Rows are points. Before rounding, the points of a table are all equally far from one centre. They may lie mostly on one side of it. Where is the centre, to within rounding?
In the rows, zero is written as 128.

Points (7 x 2)
[[173 165]
 [182  83]
 [142  92]
 [161 164]
 [162  82]
 [130 137]
 [197  91]]
Centre: [170 123]

Points (14 x 11)
[[181 173 137  84 154 154 156 176 133 199 190]
 [ 88 147  67  66  98 117 176 145 131 139 148]
 [144 102 190  58 116  97  78 147 126 150  80]
 [128 165 113 101 203  95 119 174 150 187 150]
 [131 173 108 124 142  51 120  78 178 171 141]
 [130 135 183  36  92  74  78  99 131 115 120]
 [208  94 136  62  99  65 108  78 165 146 121]
 [144 181  63  85  81  84 118  91 114 198 197]
 [133 159 107  58 150  89 123 159 192 177  84]
 [126 139 151  92  58  88 176 127 118 173  85]
 [159 143 152 104 152  56 189  86 129 135 137]
 [174 108 136 114  57  93 122 149 161 104 109]
 [175 138  93 118  60 157 172 136 110 192 158]
 [181 133 136  77  78  99 158  46 156 150 117]]
Centre: [154 142 125  83 117 107 116 128 124 160 146]

Points (31 x 24)
[[170 137  82 129 177 125 102 201 140 133 127 169 136 153 158 206 152 148
   96 101 144 174 128  96]
 [128 138 118 133 128 169 108 210 174 151 158  69 129 198 196 153 136 163
   55 184 147 169  92 138]
 [ 88 185  64  80 132  93 130 140 123  78 124 175 125 131 152 104 110 154
  126 191 156 157  93 103]
 [141  69 105  82 132 164 153 140 136 179 140 137  43 110 191 198 121 111
  101 152 185 162 174  87]
 [106 126 105 120 159 174 110 212 136 164 135  74 110 155 178 129  90 129
    8 166 181 183 110 110]
 [133 141 112  77 176 243 118 173 114 124 103 119 103 122 230 110 149 173
   61 197 145 157 142 144]
 [120 122  86  41 126 184 165 196 176 117  95 133 110 148 184 156 113 166
   75 205 139 151 125 196]
 [120  99 137 171 114 188 101 178 112  65  89 129 115  95 155 186 123 113
   96 132 155 196  99 127]
 [129 109  87  60 121 200 113 228 161 179 101 149  76 155 172 147 137 165
   90 182 205 126 146 166]
 [138 114  93  73 150 181  88 205 184 108 179 189 104 156 210 168 100 185
   73 210 182 165 135 129]
 [139 102  85 125 114 160 130 198 198 141  89 132 140  79 151 221  98 156
  144 140 131 165 129  95]
 [ 60 145  78 111 110 164 102 173 172 149 120 159 118  84 181  56  78  87
  123 207 141 112 132 110]
 [129  82  65 107 121 228  91 205 218 111 109 122 120 137 144 124 113 122
   72 167 170 134  76  95]
 [161 137 129 112 141 138 118 163 124 101 122  94  82 109 215 223 113 162
   66 171 134 144 156  88]
 [ 66 116 107 186 132 189 121 198 112 143 112 168 126 127 203 191 165 123
   92 156 189 152 156  86]
 [127 152  54 109 126 197 140 145 172 167 112 102 150 174 213 133 178 139
   45 181 172 139 111 156]
 [125 165 119  60 148 202 181 158 162 167 125 106  95 130 173 150 141 143
   90 176 152 190 152 184]
 [171 142 112 100 147 180  97 125 165 186 113 118 148 160 237 105 113 173
   83 164 163 116  88 197]
 [ 83 123 147 107 113 196 120 164 110 155  89 136 209 123 194 118  92 142
   49 138 210 129 132 110]
 [188 114  54 111 136 190 154 198 147 141  77 125 111 115 181  87  78  96
   92 131 137 199 139 124]
 [131 141 134 137 121 151 146 153 171 131 115 154 145 110 135 146  98 176
   15 145 157 195 198 146]
 [164 154 115 131  90 135 174 147 106 163 121 120 200 142 128  94 149 116
  112 173 134 149 115 130]
 [126 146  96 103 145 163 121 233 117 133 152  91  90 152 197 141 161 165
   59 111 137 119 136 102]
 [118  95  96 100 136 186 101 145 160 185  94 154 130 188 112 141 123 139
   42 168 122 163  67 155]
 [107 175 130  74 164 129 137 168 144 130 128 125 106 149 174 205  81 161
   95 169 189 165 167 179]
 [137 138  98 178 177 144 171 174 127 203 154 169 108 152 159 123 138 195
   69 117 139 167 126 118]
 [143 102 163 145 137 219  78 145 142 138 160 135 144 137 171 208 111 175
  114 201 196 177 163 126]
 [136 121  70 118 145 212 121 214 176 157 158 143 155  72 173 161 105 114
  111 159 241 157 107 129]
 [ 91 154 130 146  57 175 122 150 128 167 114  97 105 110 162 138 106 116
   56 138 170 170 164 178]
 [157 111  90 129  93 187  94 213 159 203 120 109 171 148 188 146  70 156
   84 188 141 105 166 108]
 [167 163  93 115 121 161  98 201 150 140 124 151 134  57 131  98 140 164
   71 144 151 131 173 184]]
Centre: [127 108 108 121 136 156 120 153 147 135 127 144 123 126 176 127 115 142
 103 165 158 144 127 124]

Points (30 x 24)
[[152 113 178 161 158 203  80 106 104 151 184 155 175 125 142 132 157 134
  176  61 126  98 175 197]
 [161  95 243 169 117 197 168 116  62 150 118 176 164 110 131  94 135  59
  101 106 176 125 171 129]
 [149 129 186 193 146 134 105  88 104 118 142 137 169 144 186  79  76 142
  110 120 140  95  98 201]
 [160  93 164 158 171 165 121 119  58 188 110 171 154 107 210 131 119  71
  112  88 173 105 174 194]
 [142 137 224 181 180 208 128  93 117 124 150 117 132 127 141 114 107  63
  130 142 172  98  91 156]
 [116 128 146 139 159 196  72 121  93 197  73 113 216 105 115 124 115  90
  136  64 144 122  88 131]
 [ 99 150 172 184 141 193 121  89  95 143 113 124 212 120 180 104 122  68
  137  96 204  68 138 164]
 [129 168 181 207 152 212 110 146  72 160  96 134 155  75 194  98 103 117
  119  87 147 158 121 167]
 [148 125 175 170 191 179 171 114 113 184 122 146 152 111 164 165  76 160
  167 140  97 147 124 121]
 [128 104 170 128 232 170 131 149 115 160 111  89 192 129 139 104  98  92
   55 146 176 108 161 145]
 [179 152 134 173 176 188 108 179 128 152 151 133 174 137 164 133  97 199
  128 138 160 162 183 135]
 [162 137 159 172 147 221 126  67 122 141 181 154 153  83 144 122  77  71
  159 121 139  86 100 116]
 [135 180 161 163 200 240  95 141 135 109 105 118 181  91 164 113 122 109
  120 128 176  98 135 150]
 [157 130 199 168 150 191 128 166  72 196 164 208 140 109 126 112  69 111
  108 143 157  92  90 139]
 [ 92 102 198 132 184 227 127 129 118 151 103 140 171 110 175 118  99  82
  122 101 203 101 199 136]
 [133 150 218 164 117 170  74 118 131 158  93 138 121 114 112 136  86  68
   63  83 179 150 145 187]
 [130 112 189 133 163 196  85  81  68 136  88 167 180 100 118  73 185  97
   85 127 162 103 146 208]
 [115 112 164 160 113 217 178 128 126 175 140 115 208  98 149 141 126  79
  156  87 120  99 105 123]
 [193  94 187 152 206 155  80 102 142 110 160 161 185 127 109  65 103 103
  113 119 194 106 116 141]
 [ 90 156 221 190 161 195 127 129 126 148 115 142 217 109 129 133 100 114
  149 116 135 133 106 224]
 [120 122 179 161 191 218  90  83 156 183 184 151 211 129 137 138 123 132
  127 134 156 160 150 207]
 [156 122 141 114 218 235  82 152 110 120  87 175 199 109 149 153 105 126
  130 145 162 113 145 141]
 [142 138 169 145 138 199 166 133  83 142 148 166 208 106  94 161  85 111
   31  82 113 130 157 181]
 [ 82 163 206 169 195 167 106 103  93 141 164 155 114 140 129 107 120 126
   55 119 158 169 133 179]
 [174 121 196 176 203 153 103 152  48 150  92 153 113 103 118  98 130  91
  116  63 153 113 157 170]
 [102 108 166 157 176 181 138 119 128 119 144 104 198  31 161 132  81 133
  123 131 145  79 124 112]
 [103  96 196 165 170 239 126  88 132 155 145 155 161 121 139 127 124  72
   76  91 158 163 103 177]
 [114 103 184 148 189 220 136  66 165 171 134 145 132  80 130 125  95  77
  116  96 178 153 183 181]
 [151 132 209 170 169 134 176 132 148 157 137 202 172  64 159 125 160 105
  162 161 174 130 170 133]
 [137  86 147 165 181 134  90  85 123 161  99 161 185 114 174 144  78  97
   60 148 175 161 159 218]]
Centre: [135 125 153 146 140 158 119 121 101 146 132 148 168 109 118 119 113 111
 125 129 153 137 152 151]

Points (31 x 24)
[[185 172 135 130 129 182 144 109 150 158 161 143 181  83 131  81  92 173
  123  71 145 146 177 128]
 [133  67 123 118 126 149 118  98  69 194 104 131 114  93 163 111  49 107
   89 110  85  72 107 177]
 [102 110 180  84 126 179  39 102  66 172 145 114 182  67 167 147  72 139
  105  73  76  97 117 104]
 [ 80 112 136 121 146 142 107 112  87 182 170 156 125  65 206 150  97 133
   52 116  36  76  80 100]
 [144  74 121  48 141 191 124 148 107 158 142 131 171  65 138 105  73 144
  116  60  68 117 118 152]
 [116 174 133  72 117  66  96 142 206 201 159 131 123 151 142 110  97 175
  134  97  57 103 145  96]
 [ 59  86 138 113 111 164 128 141 191 213 185 166 143  84 185 155  64 121
  174 107  64 131  93 112]
 [183 176 173 147 165 164  69  77 176 193 138 137 109  85 191 127  82 161
   88 146  63 127 155 126]
 [ 89 145 162  54 101 187 131 177 119 171 172 104 134  81 206  96 121 140
  122  91 119 109 115 145]
 [ 97 132 123  88 111 197 117 163 110 139 142 151 168  69 148 160 104 158
  129 142  63 128  72 129]
 [123 190 115  12 148 158  80 106 141 215 177 177 134  51 146 115  75 128
   77 115 147 112 142 151]
 [ 78  69 158 114 129 165 116 156 155 158 171 134 150  99 128 161  16 126
  107  68  79  89  96 128]
 [ 66 152 118  70 149 167 101 143 131 122 190 151 127  68 196 101  84 153
   71 182 116 107 167 105]
 [ 92 116 112  94 150 174 141 133  98 147 128 235 116  54 156 110  32 105
   94  96 103  95 153 119]
 [102  79 177 176 135 194 103 116 188 192 228 153 129 103 112 142  89 126
  113  91  91  86  78 133]
 [159  99 133 109  70 132  30 163  66 164 207 133 155 112 107 107 124 132
  121  72 110 154 107 109]
 [102  97 105 104 117 160 111 103 178 128 146 143 171  70 215  77  90 102
   64  28  98 123 135 120]
 [120  93 147  70 162 136 147 183 111 115 117 101 157  67 184 125  96 133
  115 109 149 136 117 100]
 [ 25 125 115 108 177 192  91 113 136 158 208 176 162 146 150 119  49  71
  118 157  61  64 139  88]
 [109  77 160 124 172 150 128 135 169 156 148 152 144  89 209 172  60 163
   75  81  99 166 125 106]
 [107 150 112  40 112 139 127 124 109 140 181 179 170  85 178 141  93 158
   95 120  44 132  63 142]
 [ 97 189 164  96 105 108 123 173  97 164 185 132 122 125 121  67  33 112
  170  99 162 139  91  78]
 [152 130 179 114 156 188 132 151 158 188 170 171 169  47 111 120 105 172
   93 134 131 141 104  76]
 [ 88 132 134  99 102 121 127 132 153 169 179 139 181  50 181 117  51 174
  147  50  68 156 136 130]
 [138 151 158 125 137 169 140 149 151 182 181 119 210  61 185 141  55 123
   96  84  44  94 121 129]
 [142 149 103  85 192 217 107 172 113 183 134 168  88 116 129 132  85 174
  137  98 122 100  74  99]
 [120 167  99 142  95 141  89 190 143 229 156 168 161  97 183 107  66 172
   95 103 111 107  73 104]
 [157 106 151  70  97 175 102 180  89 196 121 181 145 149 160 126  90 100
  100  90  91 138 181 107]
 [ 78 121  80  74 103 211 105 104 152 143 167 170  78  56 176 121  59 111
  118 104  74 134 134  99]
 [128 107 179  90  81 137 121 147 130 101 167 167  97 174 190  90  83 109
  103  56  86 108 141 112]
 [ 56 102 162 150 102 172 120 139 133 177 110 179 126 117 172 187 120 119
  137  83 134 133 114  98]]
Centre: [120 136 129 116 164 130  86 111 131 168 172 153 138 115 151 102  97  98
 130 108 108 124 118 118]

Points (28 x 24)
[[168 140  62 165 112  96 197 200 136  92 191  75 119 101  87 121  79 144
  104 184  66 123  71  92]
 [217 184  81 187 115  90 141 120 122 131 177 111  74 171  92 135 121 106
  116 119 161 134  90 160]
 [102 143 107 102  97  91 146 118 173 169 145  66 190 134  66 105  55 176
   73 157  80  76  33 120]
 [129 166 116 178 126 114 222  93 100 136 105 117 202 156  58  71  89 143
  122  81 120 179  83 122]
 [ 73 181  65 153 143  86 150 116 155 123  91 103 179  81 137  86  50 171
  112 141  94 144  86  86]
 [166 119  93 123 150 109 124 187 142 108 149 151  93 146 131 130 137 149
  143 169  94  42  40 138]
 [123 107  92 140  79 139 132 101 124 121 128 175 201 147  81  74 106 107
  100  58 129  91 136 150]
 [139 132  67 166 179 117 213 118  93  56 101 168 118 142  53 109  98 150
   85 144 113 160 100  81]
 [127 120  83 175 179 143 209  85 107 138 152 180 183 134  83 102  66 135
   95 178  80 141  39 122]
 [ 98 118 108 155 130 104 145  97 121 178  85 125  60  99  97  64  82  88
  122 125  79 103  47  93]
 [166 108  91 104 108  40 134 152  98 146  92 181 162  95  51 118  70 119
   82  97  50 132 102 146]
 [183 142 127 168  98  53 160 163 141 137 153 154  79  70  60 114 135 150
   53 182  74  74  90 109]
 [144 130 107 129 127  63 139 107  41 123 167 144 157 166 154 112  98  94
   73  89 108 141 102 184]
 [112 116 104 118 180 172 221  75 118 149 135 145 168 172 121 110  61 175
  124 110 138 147 101  87]
 [111 104  49 134 137  91 200 106  66 113 134 129 171 160  66 114  92  81
  100 132 130 146  63 180]
 [115 149  86 111 111  63 164 118 165 165 166 118 186 144 123 117  88  92
   35 197  78 148  79  74]
 [141 144 109 166 139 123 156 184 216 150 130 176 146  68  77  73  74 132
  143  92  82 174  84  96]
 [109 162 130 160 136 103 183 159  78 103 136 128  89 163  50 136  51  86
  121  94  89 157 147 164]
 [ 94 119  96  68  89 124 154 176 126 159 157 141 135 147 132  93 166 123
  161 154  74 126  40 122]
 [130 130  31 168 156  95 134  99 110 125 154 106 159 197  92 131  73 154
   74 174 132 166  45 106]
 [135 152  85 145 167  42 210 169 124 130  89 153  95 100 119 169 101 102
  134  93 106 130 144 115]
 [136 106  97 172 130  75 138 102 130 164 164 142 153 129  40  94 112 193
  169 178  62 130  46  78]
 [117 174  73 180 122  46 172 122 116 161 168 192 204 126 100 167 137 132
  149 134 130 131  38 122]
 [158 164 131 118 110 109 145 133 147 104  62 142 160  95 125 133 110 127
   98 195  51 121  28 140]
 [126 134  75 141  66  52 136 110  95 101  91 122 186  81 116 121 115 105
   67  87  69 103 111 121]
 [178 169  74 145 144 113 133 150 193  92 154 187 116 135  68 110  84 171
   91 120  56 123  19 109]
 [108  70 126  97 189  49 126  83 103 114 127 158 118 145 115  91 120 115
  106  91 139 119  89  51]
 [ 87 177  95 131 167  37  87 119 115 115 149 142 146 122 102 145 124 142
   74 104 152  83   7  58]]
Centre: [133 145 122 129 137 113 145 136 122 138 152 126 140 111  86 127 108 135
 100 123 121 126  89 110]

Points (27 x 24)
[[131 112  83 183 176 146 181 130 159 155  75 157 127 170 121 173  86 148
  136 125 152 112 191 220]
 [112  85 165  95 138 133 181  89 130 123 124 189  78 128 123 156  89 173
  176 153 107 135 182 198]
 [146 152 102 132 175 178 164  92 159 154 145 169 109 158 101 139  83 147
  112 124 118 118 142 234]
 [131 120 117 157 193 123 144  81 164 135 124 184 122 166 118 168  84 133
  171 117 149 123 175 241]
 [147 170 149 125 175 177 127 105 157  91 156 151 143 121  87 130 107 149
  162 144 102  75 194 195]
 [ 94 121 155  94 150 125 143  95 178 112 122 151 151 123  66 149 108 151
  101 149 119  87 145 210]
 [139 124 170 140 216 164 149 137 130 130 180 120 151 135 143 114 135  77
  167  62 133  95 176 181]
 [138 136 128 116 157 189 159 145 119  87 142 141 102 182 170 134 120 148
  139  97 147 143 152 204]
 [165 125 133 144 162 115 130 110 185 129 103 134 140 170  69 135  86 125
  165  65 122  89 177 202]
 [113 107 156 100 237 151 175 122 105 145 116 146 155 138  65 148 120 160
  196  90 115 124 165 199]
 [156 120 148 168 196 153 152  81 149 113 155 150 132 150  71 147  90 155
   94 140 135 110 168 215]
 [172 167 134 168 194 108 161  70  72 159 162 184 107 162  78 109 108 176
  146 115  82  89 192 175]
 [ 87 119 110 135 161 142 189 130 149 102 117  82 122 132 107 108  66 142
  117  58 166 109 151 195]
 [146 152 103 171 178 143 132  81  98 129 155 138 113 154 126 114  40 153
  185 105 162  95 153 210]
 [150 128 156 139 164 145 178 107 142 156 175 127  74 168  58 146 107 131
  198 111  91 129 193 155]
 [149 166 118 170 183 156 179 134 161 118 136 175 111 140  74 103 131 122
  149 121 150  66 203 212]
 [117 153 118 172 146 171 162 129 142 113 177 156 136 113 178 179  70 145
  173  98 166 113 193 174]
 [133 195 142 144 185 150 196  97 117 169 110 138 162 123 135 107  91 152
  168 124 122  93 206 220]
 [154 146 107 123 136 136 166 111 133 165 142 109 121 153  83 187 100 173
  173 142 140 151 162 228]
 [149 164 110 107 161 137 132  99 114 141 122 141 133 125  64 166  76 166
   89 147 147  84 176 215]
 [ 89 137 138 131 159 143 168 162 129 142 145 143  37 158 130 155 112 131
  176 126 105  92 221 203]
 [141 104 163 142 174 153 120 115 142  87  89 114 132 107  91 168 138 136
  143 117 163 122 203 225]
 [147 118 108 172 183 147 115 107 148 132 144 172  76 175 123 179  91 139
  131 133  90  84 185 223]
 [123 150 151 179 152  97 168 119 134 166 117 206 106 176 120 134  70 140
  107  93 134  77 186 212]
 [104 139 106 133 171 139 175 154 144 113  92 192 140 160  84 121 129 158
  158  73 147  62 206 207]
 [190 142 194 127 174 167 135  95 101 159  99 138 128 154 146 124  85 170
  142 132 127  84 136 200]
 [119 128 171 168 171 136 167  91 120 129  92 120 121 131  92 122 107 138
  175  72 171 102 161 249]]
Centre: [122 121 117 149 164 114 147 119 115 149 125 140 117 112 127 132 134 148
 143 113 122 105 155 147]

Points (30 x 24)
[[167  91 186 142 196 127 116 144  59 100 111 207 124  83 121 172 162 159
  177 126 108 104 159 111]
 [164  56 117 154 175 148 104 179  59 110  92 150  93  75 123 162 154 182
  132 144  79  95 148  85]
 [139 133 197 157 158 172 116 133  72  78 130 153 128  81 130 188 119 197
  139  97 139 134 113 109]
 [167  96 188 139 188 108 140 156  78  48 105 181  97  93 123 150  98 144
  151 130  74 105 102  83]
 [164 100 174 161 173 143  85 174  67  96  90 221 100  97 143 175 152 175
  144 121  76 151 152  63]
 [154  99 170 210 177  93  76 152  70  65  82 154  83  84 143 161 147 162
  158 128  61 109 130 102]
 [148  57 158 207 148 103 131 142  67 128 135 124  67  86 141 161 156 145
  198 163  83 119 179  63]
 [121  58 173 143 190 126  78 147  34  64 125 139  95  95 101 143 132 118
  121  81 124 124 134 113]
 [150  44 204 167 163 121  88 140  57 135 106 165  68 104 133  82 142 148
  142 107  76  81 115  89]
 [150  80 165 146 190 101 149 169  79 117  78 196  93  88 111 177 130 160
  211 110  89 113  96  94]
 [151  91 145 191 217 127 117 150 110  80 126 169  79  92 125 182 151 185
  158  62  54 121 156  97]
 [159 126 177 154 162 156 131 155  41 105 101 139  77 124 101 154 113 136
  181 109  70 126 134  70]
 [145  83 152 168 160 114 138 115  73  88  92 153  90 120 130 176 146 141
  229 127 101 141 121 105]
 [151  86 153 176 170 100 145 148  47  98 117 164  90  94 155 186 100 175
  154 114  79  95 131  64]
 [197 109 161 134 165 117 127 161  72 101 115 152  89  79 113 184 127 164
  147 103  92  96 141 112]
 [116  95 152 180 207 135 138 150  50 100 124 191 126 161 106 164 132 185
  164 138 106 110 142  73]
 [128 105 184 174 179  89  82 199  50 110 116 132 107  80 138 208 139 151
  185  99  85 122 118 103]
 [153  97 123 149 168 145 120 111  80  69 120 166  81  94 138 172 171 134
  140 116 101 133 143  39]
 [150 132 178 199 216 100  91 125  81 124  72 155 126  89 141 169 133 120
  208 162  86 110 148  99]
 [148  83 197 149 166 158  92 169  66 120 107 157  72  89 152 175  82 195
  157  84  87 109 111  58]
 [140  75 194 161 175 105 122 108  76  65  79 152 105  52 108 170 131 129
  136  98  78 137 143  70]
 [173 102 166 167 166 129  95 173  96  97 149 185 125 118 122 188 132 167
  182 137 113  90 102 130]
 [154 114 174 175 160  92  87 188  50 169 118 175  94  63 116 178 139 169
  161 142  62 117 167  73]
 [160  92 131 158 155  88 112 127  50 112  93 202  84  81 168 137 112 178
  194 137  87 178 124  83]
 [139  69 190 171 176 158 106 170  77 111  89 110  43  73 149 136  64 182
  152 124  76  93 104  61]
 [135  95 150 156 208 127 111 166  49  97  69 179  50 116 127 186 108 125
  124 145 127  86 157  88]
 [138  95 171 156 188 145 132 106  56 125 114 166  26  65 140 185 110 167
  156 139  90 111 110  72]
 [174 112 181 162 200 104 119 164  45 103 106 137 129  77 103 141 114 106
  165 115  51 132 145 102]
 [120  74 131 172 193  97 113 165  45 154  90 185  92 109 101 157 126 198
  172 141  62  99 124 101]
 [167  82 158 179 190  92 117 159  54 108 116 138  86  90 112 171 182 149
  136 101 109 102 140  69]]
Centre: [ 90 103 162 164 179 126 117 169 133 133 121 153  91  84 144 117 116 142
 144 132 116 149 146 105]

Points (29 x 24)
[[140  71 136 149 205  87 124 135 143 130 144 187 167 183  99 113 123 123
  156 192 109 161 132  72]
 [160  70 122 158 205  86 113 140 152 135 173 180 146 151  98 117 134 144
  141 145 144 129 113  63]
 [135  96 115 118 205 104 126 148 172 106 215 162 149 158  45 158 118 126
  170 139  94 119 105  83]
 [144  42 129 157 204  73 132 112 161 133 161 190 128 119  92 113 132 136
  173 118  97 115 143 112]
 [136  65 132 147 237  94 103 129 167 118 176 182 160 168  52 158 138 122
  169 112 118 129  92  94]
 [141  51 152 176 223  94  98  92 176 116 169 187 151 168  44 151 144 129
  179 137 102 118 123  82]
 [109 106 144 174 209  57  99 111 124 142 209 189 161 167  49 145 151 118
  192 154 109 141 146  94]
 [136  86 118 142 210  81 139 106 177 118 154 194 160 184 117 180 179 132
  160 174 125 135 114  69]
 [152  73 139 176 239  95 122 124 173 172 164 167 159 140  75 114 153 140
  200 131  99 156 146  81]
 [150  59 148 130 204  77 138 122 145 148 166 150 178 163  78 124 157 107
  185 137  42 144 117  71]
 [120  83 134 141 203  83 128 121 178 130 174 175 183 158  99 163 149 129
  146 141 102 142  92  64]
 [149  96 126 123 217  90 139 109 160 149 169 165 166 155 109 101 157 145
  189 114  82 117 143  64]
 [155  88 133 162 234  93  78 151 162 120 152 161 201 164  81 116 176 146
  180 125 125 111 126  83]
 [127  88 145 173 159  95 114 182 126 101 161 174 170 193  68 118 135 111
  139 134  80 116 112 100]
 [118  91 138 143 186  74  95 153 175 126 164 180 161 196  54 117 167 127
  135 173 111 152 127  79]
 [167  63 140 152 168  92  78 130 168 101 189 129 178 184  76 147 143 107
  175 134  99 126  93  55]
 [158  78 143 117 191  65  91 134 168 112 180 148 175 185  60 125 142 118
  163 113  82 148 119  85]
 [146  67  90 171 193 101 163  53 192 123 155 162 173 176  50 168 137 125
  181 112  96 131 118 107]
 [132  87 143 180 195  84 109 164 153 140 199 161 188 181 105 124 170 135
  175 115  95 154 138 106]
 [146  44 113 140 163  94 133 105 146 137 191 184 161 203  94 123 154 138
  188 154 131 164  89 103]
 [171  74 116 172 202  83  95 122 163 144 184 178 167 185 102 107 174 108
  171 171  74 134 134  90]
 [146  76 134 148 230  70 124 135 156 148 186 142 175 197  52 124 180 102
  176 138  78 166 147  75]
 [113 122 128 132 179  76 138 124 186  90 178 207 173 154  82 142 176 149
  192 142  95 168 124  92]
 [144  98 141 168 247  69 133  91 162 180 158 178 151 175  74 117 179 105
  176 130 120 165 135  88]
 [131  72 149 136 223  90 139 117 183 166 165 179 149 166  93 108 137 125
  178 166 100 127 123  91]
 [176  83 129 178 199 131 136 123 190 150 179 177 206 183  41 144 179 147
  184 130 106 134 142  85]
 [136  81 159 137 211  85 119 149 129 144 183 185 152 137  59 143 147 104
  153 122  96 150 146  43]
 [142  39 103 152 207  62  87 124 126 115 146 156 165 140  62 134 164 128
  172 141  78 113  80 124]
 [114  72 159 144 219  85 107 120 173 116 138 194 156 148  87 144 141 125
  150 142  99 127 124  62]]
Centre: [142 107 130 146 169 137 130 106 127 111 143 123 144 139  67 142 184  97
 176 150 129 141 142 122]

Points (29 x 24)
[[127 100 162 196  84 150 110 138 120  97 176 106 153 124 109  52 153 189
   40 131 126  96 160 173]
 [122 152 154 150 163 114  69  96 117  92 104 161  68 121 114  82 161 191
  128  82 133 113 121 142]
 [150 118 195 168 159  98 172 173  62  69 135 122 177 151 104  77 117 162
  135 163 111 111 183 171]
 [ 97 110 139 161 152  84 115 120 120  94 169 107 179  91 153  53  81 211
   71 166 127 144 121  94]
 [144  89 154 126 137 104 112 153 135 109 113 156 124 107  95  10  96 192
   71  91  87 131 151 110]
 [108 120 164 213 132 120 118 116 104  34 170 192  80 117  84  69  90 125
   87 118 131 130 184 139]
 [118 167 171 208  93 121 121 102 126  80 157 117 155 131  91  99 111 138
  123 110 151 158 168 137]
 [141 157 171 209 134  82 103 112  82  69 120 153 107  95 112  37 104 159
  124 158 174 137 137 157]
 [118 118 136 141 108  92 118  72 133  56 181 157 140 145  68  79 124 216
   96 120  83 167 136 123]
 [117 102 119 112  89  91  82 176 113  81  73 170 150 190 155 105 100 195
  108 105 123 140 182 140]
 [148  72 147 177 122 105 108 132 134  59 170 155 105 114 143 111  23 221
  120 119  89 102 139  92]
 [145 169 128 124  80  94 117 100 112 114 163 145 161 136 132  55 124 176
   40 165 104 156 155 155]
 [158 143 204 183 147 128 106 132 107  97 128 124 136 131  97  64  99 117
   64  98 123 188 161 134]
 [126 156 135 145 112 108 110 115 153  73 191 147 133  92 121  37 138 203
  123 142 116  88 170 107]
 [ 71  86 174 178 123 110 147 128 114  97 108 116 125 181 106  33 104 175
   21 157 119  76 172 113]
 [115  89 146 204 113 100 124 188 102  67 177 148 136 132 120  66  52 244
  110 131  98 147 175 163]
 [135  82 116 249 135 115 139 155  44  73 147 139 127 150 134  94  98 173
   83 171  49 105 161 157]
 [168 133 165 154  96 163 107 138 115  49 147 189 112 106 151 112  97 147
   73 153 139 189 201 137]
 [204 164 164 145  73 116 112 105 102 115 100 140  96 127 137  98 123 135
   57 126 142  92 178 132]
 [175 154 143 183 131 140 137 145 111  80 134 102 122 137  86  50  85  98
   92 117 144 135 170 148]
 [143 136 161 234  95 120 127 147 135  98 136  74 172 161 121  61 125 181
   89 125 130 112 116 120]
 [ 83 157 156 220 130  92 120 138  83 104 200 119 123 147 127  76  49 177
   75 124  77 132 161  91]
 [165 110 116 213 101  65  79 110 101 109 140 157 101 125 133  56 119 147
  114 132  52  98 193 115]
 [148  92 182 181 133 122 168 119 158  77 165  96 177 130 150  64  91 142
  118 135 111 151 146 117]
 [155 147 131 178 140 120 114  92 132  70 128  99 125 107 137  66  59 192
  134 143  88 170 157 180]
 [ 82 119 161 203  76 127  93 116 142 143 134 118 106 165 140  52  91 193
  105 106 140 123 168 103]
 [144 156 133 159 121 142 127  95 112 112 190 197 126 118 142  75  82 156
   68 159 128 128 154 113]
 [149 126 142 220 156  61 117 135  82  94 136 167 122 161 100  47  89 174
  121 148 125 187 163 160]
 [ 92 120 153 185  84 115 134 135  66 132 171 160 121 147 110  44  76 197
   91 162  90 195 148 111]]
Centre: [121 110 154 152 120  95 117 154 107  79 136 118  87 138 128 109 121 170
  90 157 109 130 148 127]
